Each row of a before or after table is a point. The points were changed in one or more steps. Then noise was added and the rows were shuffled. The steps act on how far a point lies along the listed directions, d1 being the first. Write out the steps. A step turns or swaps two directions, mirrors them in a line or flattens them onto one, adds a multiple of one to another, or multiplies one. Angles are multiples of 10 degrees, from the lower direction toward the higher: turns from -170 to 170, lines from 10 to 170 but not 90. Use the fewest steps. Two steps may share a direction if one is a turn and the other turns, adds or multiplies; they go together, in the order done. Otherwise the lowest direction goes first.
(in the rows, 128 means zero)

Directions:
(1): [115 120  63]
(2): [103 190 125]
(3): [188 152 113]
Before (13 x 3)
[[128 154 116]
 [ 98 160 104]
 [148 125  90]
 [114 105 123]
 [ 72 167 118]
 [ 41  80 118]
 [121 209 101]
 [ 84 135 134]
 [120 142 182]
 [125 155  95]
 [106 222  92]
 [130 160  91]
 [156 133 131]]
After (13 x 3)
[[118 146 183]
 [122 161 115]
 [112 233  99]
 [ 93 172 103]
 [124 166  89]
 [116  99 124]
 [ 64 182 117]
 [ 82 141 133]
 [150 123  93]
 [120 163  96]
 [ 42  77 118]
 [ 92 249  90]
 [157 132 131]]
Steps: multiply d2 by 1.3

Directions:
(1): [132 136  78 165  79 120 201 135]
(2): [162 107  59 118 142 117  88 186]
(3): [166 132 140 187 122 208 107 132]
(4): [187 151 126 150 106  75  94  75]
(5): [158  97 167 171 182  89 164 159]
(6): [103  42 139 150  80 116 102 120]
Before (13 x 8)
[[162 159 151 166 127 144 138 110]
 [164 141 150 160 154 147 149 117]
 [135 140 144 132 106 113 125 108]
 [130 108 135 125 118 108 111 103]
 [134 132 114 152 118 179 121 121]
 [104 106 103 121 108 127 103 129]
 [123 117 114 136 153 129 143 156]
 [165 123 119 158 155 132 119 147]
 [141 148 150 148 134 162 118 108]
 [122 151 117 110 151 132 115 155]
 [121  92 171 130 136 100 110 132]
 [167 101 129 140 131 113 109 135]
 [130 117 104 121 119 145 106 145]]
After (13 x 8)
[[153  92 135 141 141 151 114 158]
 [146 122 100 140 111 156 105 143]
 [103 107  98 115 104 106 110 124]
 [172 151 181 192 148 232 105 129]
 [180 139 130 208 114 247  88 115]
 [ 99  91 141 129 119  85 160 146]
 [177 122 127 187 157 187 108 160]
 [129 157  96 118 131 111 141 148]
 [184 140 166 194 160 217 128 128]
 [110 131 158 112 129 131 120 126]
 [ 99  99 133 102 128 110 128 124]
 [160 146 152 196 124 237 120 125]
 [144 127 110 145 142 105 134 135]]
Steps: turn d1 and d4 by 130 degrees; multiply d4 by 0.7; multiply d3 by 3

Directions:
(1): [ 87 225  86 151 115 125 137 125  85 153 112]
(2): [156 143 147 165 130  62 191  67 160 144 143]
Before (14 x 11)
[[124  64 151  70 135 181  78 183 121 108 112]
 [130 143 104 132 124 120 125 110 110 140 144]
 [148  65 150 105 140 137  89 148 144 106 133]
 [124 184 117 175 124  70 175  88 146 152 143]
 [135  68 144  76 132 163 100 145 117 132 116]
 [122  51 122  76 134 193  40 202 128  84 138]
 [134  79 140  88 145 142  94 161 154  90 108]
 [137 179 124 177 124  67 192  82 147 149 131]
 [138 103 115 138 141 140 117 141 123 124 136]
 [170   7 161  81 160 171  77 175 180  79 157]
 [144  48 153 106 159 178  64 202 128 105 128]
 [135 135 151 116 113 124 123 140 123 130 125]
 [108 139 105 129 112 129 117 140 149 140 112]
 [117 167 115 136 114 113 155 118 119 130 122]]
After (14 x 11)
[[140 150 137 141 140  62 171  91 163 121 113]
 [142 159 139 156 133  69 153  88 138 142 134]
 [140 140 148 119 110 117 127 139 124 130 127]
 [136 118 108 115 128 141 107 128 113 129 146]
 [122 107 121 125 114 127 119 137 164 132 115]
 [ 89 147  96 112 122 177  71 188 101 122 122]
 [123 115 120 106 120 155 109 156 118 107 121]
 [ 88 160  90 110 122 184  81 192  89 125 105]
 [140 121 119 158 136 115 138 118 126 134 138]
 [161 115 172 141 135  59 195  70 168 141 132]
 [149 122 148 128 127  85 174  76 135 161 126]
 [179 106 156 168 133  41 189  59 191 124 169]
 [173 128 163 191 155  49 189  84 166 149 148]
 [156 195 125 190 139  36 210  54 170 150 161]]
Steps: turn d1 and d2 by -130 degrees

Directions:
(1): [111  94 138 157 182 151 133 160  40 109 166 180 112 165]
(2): [ 91  94 109 104  52 110  63 109 140  90 153 187 103 138]
(3): [124 174 114  94 124  78 145 198  99 106 105 177 153  60]
(4): [149 120 160  88 156 150 110 156 166  79 222  97 146  94]
(5): [140 109 125 112 105  93 115  94  58 203 180  97 123  76]
Before (12 x 14)
[[123 116 145 110 141 145 119 173 113  55 134 176 137 148]
 [128 127 138 113 159 104 144 161  26 135 182 146 132  98]
 [125  87 122 158  86 161  99  27 131 184 143  89  93 203]
 [112 102 125 172 124 112 128  66  68 210 144 112  93 184]
 [153 183 106  78  91 122 153 138 205 138  49 115 151 115]
 [106 137 109 134  62  94 103 103 106 157 121 142 117 117]
 [ 50 110 118 137  70 127  61  99 134  77 112 191  84 184]
 [ 82  86 115 170 138 146 123 126  61 113 110 175 117 182]
 [150  78 154 116 155 158 142  90 156 139 184  82 129 121]
 [136 135 114 154 150 130 164  87  61 197  89  80 130 147]
 [125 125 105 134  32 100  82  75 216 131  42 160 130 135]
 [117 137 121 129  93 135 106 124 143 106 104 160 105 156]]
After (12 x 14)
[[138 113 146 107 112 148  80 146 244  26 144 165 146 139]
 [ 87  92  95 135  94 125  95  98  67 128 106 176 105 184]
 [130 153 106  94 103 153 134 154 214  78  56 168 128 168]
 [119  87 135 135 126 180 101  92 143 113 191 121 103 192]
 [120 138 166  70 110 131  58 123 190  86 230  74 124  74]
 [173 142 143  85 106 117 135 116 129 153 134  78 153  75]
 [136  92 140 156 176 158 177 110 120 152 107 111 123 144]
 [109  83 122 105  79 107  93  90 106 149 188 104 137  80]
 [146 144 141  97  99 140 109 123 173 102 162 117 122 107]
 [131 124 128 125 141  93 143 134  18 154 159 135 122 110]
 [ 98  88 138 151 118 121  88  97  94 135 196 159  85 176]
 [112 121 138 130 125 145  96 156 127  75 180 160 128 135]]
Steps: swap d1 and d5; turn d2 and d4 by 90 degrees; multiply d3 by 0.7
